Each point is reached from the start by the listed moves, each made once or not at all, plus a little noise. Is the number of moves made odd or even? Then give how often each move was made.

Moves:
(1): [0.40 0.16 0.07 0.39]
(2): [-0.09  0.18 -0.50  0.07]
Start: [0.18 0.09 0.14 0.13]
Points:
[ 0.07  0.27 -0.34  0.21] => odd (0, 1)
[ 0.49  0.43 -0.31  0.62] => even (1, 1)
[0.58 0.28 0.22 0.55] => odd (1, 0)

Moves:
(1): [ 0.42  0.35  0.19 -0.18  0.01 -0.09  0.03  0.36 -0.09 -0.24 -0.07]
(2): [-0.33  0.29  0.17  0.03  0.21  0.00 -0.03  0.02 -0.19  0.20 -0.13]
(3): [-0.02 -0.15  0.58  0.09 -0.10 -0.01  0.07  0.19  0.13  0.25  0.08]
(4): [-0.04  0.29 -0.23  0.47 -0.35 -0.16 -0.34  0.34  0.02  0.06  0.21]
(5): [ 0.20 -0.22 -0.04  0.45  0.67  0.02  0.00  0.03  0.01 -0.15  0.04]
(6): [-0.12 -0.05 -0.09  0.18  0.03  0.56  0.13  0.26 -0.06  0.11  0.21]
(7): [ 0.11  0.08  0.04  0.23 -0.15 -0.01  0.31 -0.13  0.01 -0.33  0.18]
(8): [-0.43 -0.03 -0.18 -0.17 -0.01 -0.29  0.39  0.50  0.13 -0.05  0.04]
(9): [-0.01  0.32 -0.09  0.10  0.06  0.17 -0.16 -0.07  0.49  0.10 -0.20]
Start: [-0.21 -0.36 -0.17  0.05  0.35  0.03  0.01  0.17 -0.03  0.28 -0.16]
Points:
[-0.48 -0.15  0.60  0.41  0.30 -0.02  0.37  0.22 -0.09  0.39 -0.03] => odd (0, 1, 1, 0, 0, 0, 1, 0, 0)
[-0.16  0.48  0.67  0.47  0.40  0.67  0.35  0.79  0.27  0.36 -0.08] => even (1, 1, 1, 0, 0, 1, 1, 0, 1)
[ 0.14  0.18  0.34  0.85 -0.21  0.32  0.22  1.15  0.02  0.16  0.44] => odd (1, 0, 1, 1, 0, 1, 1, 0, 0)
[-0.27  0.42  0.59  0.25  0.54  0.69  0.05  0.91  0.26  0.69 -0.27] => odd (1, 1, 1, 0, 0, 1, 0, 0, 1)
[-0.40  0.08 -0.19  1.01  1.18  0.77  0.26  0.30  0.24  0.21 -0.06] => odd (0, 1, 0, 0, 1, 1, 1, 0, 1)

Moves:
(1): [ 0.38 -0.13  0.17  0.13  0.07 -0.19 -0.19  0.03  0.09  0.09  0.01  0.16
  0.05  0.03  0.07 -0.15  0.32  0.11  0.19 -0.03]
(2): [ 0.12  0.58 -0.25 -0.04  0.22 -0.02  0.02  0.00 -0.07  0.30 -0.08  0.01
 -0.17  0.09 -0.03  0.12 -0.01 -0.09 -0.07 -0.05]
(3): [ 0.04  0.25  0.61 -0.27 -0.16  0.08  0.03  0.06  0.01 -0.17  0.20  0.41
  0.61 -0.35 -0.13  0.47  0.12  0.04 -0.20  0.22]
(4): [-0.18 -0.13  0.41  0.18 -0.27  0.07  0.11 -0.34 -0.21  0.07  0.24 -0.26
  0.11 -0.21  0.12 -0.43  0.19  0.11  0.47  0.07]
(5): [ 0.00 -0.20 -0.10 -0.32  0.12  0.08 -0.29 -0.18 -0.19  0.00 -0.10  0.10
 -0.12  0.00 -0.52 -0.21  0.19 -0.38  0.07  0.10]
(6): [ 0.18 -0.04  0.10 -0.03  0.12  0.26 -0.03 -0.13 -0.13 -0.19 -0.24 -0.19
 -0.06  0.09 -0.02 -0.02 -0.07  0.05 -0.13  0.18]
(7): [-0.11  0.04 -0.05 -0.02  0.25 -0.04  0.31  0.02  0.19  0.22  0.02 -0.23
 -0.36  0.16 -0.20  0.09  0.33 -0.04  0.19 -0.05]
(8): [ 0.08  0.05 -0.08  0.23  0.17  0.27  0.05  0.56 -0.09  0.10  0.14 -0.05
 -0.18  0.04 -0.02 -0.06 -0.12 -0.04  0.11 -0.07]
(9): [ 0.11 -0.07  0.21  0.77  0.12 -0.08 -0.27 -0.31  0.19 -0.05  0.35  0.05
  0.08 -0.16  0.15  0.27 -0.27 -0.06 -0.08 -0.10]
(10): [ 0.12 -0.04 -0.18 -0.04  0.04  0.05 -0.17 -0.17 -0.18  0.38  0.06  0.07
 -0.21 -0.29  0.29  0.32 -0.08  0.07 -0.02 -0.21]
(11): [ 0.18 -0.07 -0.34  0.11  0.13  0.24  0.08 -0.08  0.13 -0.24  0.35  0.30
 -0.16  0.02  0.07 -0.09  0.07 -0.05 -0.13 -0.01]
(12): [-0.22 -0.11  0.07  0.21 -0.04  0.08  0.07 -0.23 -0.08  0.02 -0.06  0.29
  0.37  0.06 -0.11  0.15  0.11  0.37  0.05 -0.01]
(13): [ 0.14 -0.01 -0.12 -0.28  0.09  0.17 -0.11 -0.07  0.17 -0.03  0.08 -0.09
  0.42 -0.20 -0.18 -0.08 -0.03 -0.26 -0.03 -0.26]
(14): [-0.12 -0.07  0.25  0.08  0.23 -0.19  0.07 -0.27 -0.02  0.21  0.24  0.01
 -0.04  0.32  0.14 -0.16 -0.04  0.18 -0.12 -0.08]
(15): [-0.02  0.00  0.01  0.07  0.58 -0.12  0.23  0.07 -0.17  0.16 -0.16 -0.18
 -0.24 -0.25  0.47 -0.26  0.27 -0.17  0.30  0.17]
(16): [ 0.00  0.11 -0.17  0.14  0.13 -0.10 -0.01  0.03 -0.26 -0.12  0.11 -0.34
 -0.13  0.12  0.15  0.29  0.03  0.12 -0.07  0.05]
(17): [-0.36  0.08  0.03 -0.05 -0.19  0.10  0.02 -0.02  0.08 -0.17 -0.24  0.11
 -0.11  0.19 -0.05 -0.07  0.29 -0.14 -0.05 -0.39]
(18): [-0.21  0.06  0.19 -0.20  0.31 -0.15 -0.19 -0.04  0.29 -0.12  0.21 -0.23
 -0.08  0.00  0.01 -0.06 -0.14  0.44  0.36  0.00]
(19): [-0.06  0.04  0.08 -0.22  0.03 -0.04  0.14 -0.07  0.12 -0.05 -0.07  0.02
 -0.02  0.35  0.09  0.08 -0.06 -0.09  0.35 -0.01]
(20): [-0.03  0.10 -0.18 -0.12 -0.11  0.31 -0.28  0.27  0.19  0.14 -0.21 -0.21
  0.14  0.21 -0.01  0.01  0.24 -0.09 -0.02  0.49]
Start: [ 0.17 -0.19 -0.13 -0.34  0.24 -0.40  0.05 -0.05 -0.20 -0.14  0.21  0.07
  0.31 -0.14  0.28  0.13 -0.07  0.27 -0.04 -0.25]
Points:
[ 0.09  0.81 -0.37 -0.38  0.89  0.72 -0.36  0.20 -0.31 -0.22  0.47  0.31
  0.36  0.05  0.50  1.15  0.28  0.94 -0.23 -0.12] => odd (0, 1, 1, 0, 0, 1, 0, 1, 0, 1, 1, 1, 0, 0, 0, 1, 1, 1, 0, 1)
[-0.26  0.61  0.67  0.52  1.19  0.38 -0.46 -0.32 -0.69  0.22  0.56 -0.43
  0.44 -0.57  1.14  0.82  0.49  0.86  0.70  0.14] => odd (0, 1, 1, 1, 0, 1, 0, 1, 1, 1, 0, 1, 0, 0, 1, 1, 1, 1, 0, 1)
[ 0.20  0.15 -0.26 -0.74  1.33 -0.43 -0.89 -0.46 -0.09  0.37  0.39 -0.23
  0.71  0.52 -0.14  0.01  0.60  0.66  0.38 -0.03] => odd (1, 1, 0, 0, 1, 0, 0, 0, 0, 0, 0, 1, 1, 1, 0, 1, 0, 1, 0, 1)
[-0.86 -0.42  0.35 -0.26  0.82 -0.14  0.31 -0.69 -0.40  0.50 -0.07 -0.34
  0.08  0.35  0.09 -0.71  1.47  0.08  0.80  0.10] => even (0, 0, 0, 1, 1, 0, 1, 0, 0, 0, 0, 1, 0, 1, 1, 0, 1, 0, 0, 1)
[-0.40  0.48  0.28 -0.70  1.22  0.15  0.64 -0.23 -0.73  0.17  0.33 -0.13
  0.47 -0.11 -0.11  0.30  1.31 -0.31  1.09 -0.49] => even (0, 1, 1, 1, 1, 0, 1, 1, 0, 0, 0, 1, 1, 0, 1, 1, 1, 0, 1, 0)
[ 0.27  0.39  0.08 -0.25  1.85  0.06 -0.54 -0.26 -0.02  0.53  1.13  0.36
 -0.02 -0.14  0.83  0.56  0.01 -0.04  0.51  0.21] => even (0, 1, 1, 0, 1, 0, 0, 1, 1, 1, 1, 0, 0, 1, 1, 0, 0, 1, 1, 1)
[-0.02 -0.09  0.37 -0.75  0.49  0.13 -0.44 -1.06 -0.30  0.29 -0.19 -0.05
  0.89  0.83 -0.16 -0.58  1.07  0.05  0.70 -0.23] => odd (1, 1, 0, 1, 1, 1, 0, 0, 0, 0, 0, 1, 1, 1, 0, 0, 1, 0, 1, 1)
